Each row of a before or after table is a point. One or more steps were done to the points. Then noise was added and the rows were shuffled. The steps act on columns, c1 being the first. Name the steps. A step turns or swaps two columns, mirrors them in a line or flattens them onto one, adds a multiple of one to another, or multiplies or shifts one. Angles are multiples of 10 degrees, from the lower column toward the higher: turns from -170 to 170, lines from 10 to 170 but not 90. Use the fewest steps. Two steps may share a column if one is a turn and the other turns, adds or multiplies; they go together, in the order done. Otherwise the lowest column goes first.
(in the rows, 128 means zero)

Before (8 x 3):
[[153  95  65]
 [141 122 156]
 [104  88  54]
 [ 35 119 184]
 [133 107 173]
 [152 133 101]
 [131  96 166]
 [145 113 181]]
After, 8 rows:
[[184 115 146]
 [167  93 129]
 [154 122 140]
 [104 131 150]
 [ 57  88 103]
 [ 65  94 155]
 [167 110 137]
 [182 119  34]]
Steps: swap c1 and c3

Before, 14 rows:
[[131 167 174 120  81  57]
 [173  96 173  68  80 140]
 [ 91 117 140 122 152 163]
 [114 180  59 130  89  81]
 [191 100  63  74  93 154]
 [ 91 159  99 134 127 124]
 [ 83 150  68 163  99 125]
 [ 99 119 121 176  87  96]
 [197 208 155 105 151 172]
 [154 204  98 126 112 137]
 [114 189 180 141 122  94]
 [158 219  92  78 148  89]
 [130 206 150 162 191  95]
 [133 200  89 168 140 167]]
After:
[[ 83 114 147  60 172 141]
 [128 106 116 152  91 124]
 [ 99 135 102 169  85 124]
 [111  69 116 178 155 138]
 [ 88 166 124 161  99  96]
 [189  91 137 203 130  93]
 [ 93 114 103  69 191 154]
 [150  52 138 163 198 172]
 [141 100 113 206 135 167]
 [ 91  88 101 163 115  82]
 [148  27 113 149 159  89]
 [150 133 133 116  91 163]
 [125  90 148 178 115  94]
 [ 83  94 147 147 129  55]]
Steps: swap c1 and c5; mirror c2 and c4 in the line at 70 degrees; multiply c3 by 0.4

Before, 12 rows:
[[131 148 120 125 117 126 133 125 130]
 [129 115 122 136 116 113 123 133 102]
 [133 114 123 139 116 128 120 119 134]
 [134 123 128 115 114 130 135 139 133]
 [118 116 133 127 117 122 140 120 128]
 [130 118 141 123 128 130 117 119 119]
 [103 131 127 123 130 122 120 159 123]
 [110 124 139 146 146  78 120 126 127]
 [129 115 126 145 147 131 123 132 128]
 [119 131 144 120 116 130 131 128 126]
 [129 117 143 138 127 125 123 133 115]
 [132 117 136 120 139 129 120 118 102]]
After, 12 rows:
[[120 119 123 135 124 142 120 119 116]
 [142 128 129 130 126 132 134 139 111]
 [117 113 143 134 142 135 122 133 129]
 [137 119 136 127 153 140 118 117 145]
 [125 102 133 117 133 138 139 121 118]
 [131 140 121 128 128 110 133 123 116]
 [112 125 127 134 127 143 122 133 146]
 [132 125 142 129 137 140 118 120 129]
 [120  81 123 132 154 136 122 132 122]
 [104   7 138 117 125 116 119 125 148]
 [123 117 126 101 134 124 119 159 133]
 [132 135 144 117 132 125 130 127 118]]
Steps: turn c1 and c4 by 70 degrees; turn c2 and c6 by -70 degrees; multiply c2 by 2.5; turn c5 and c9 by 100 degrees
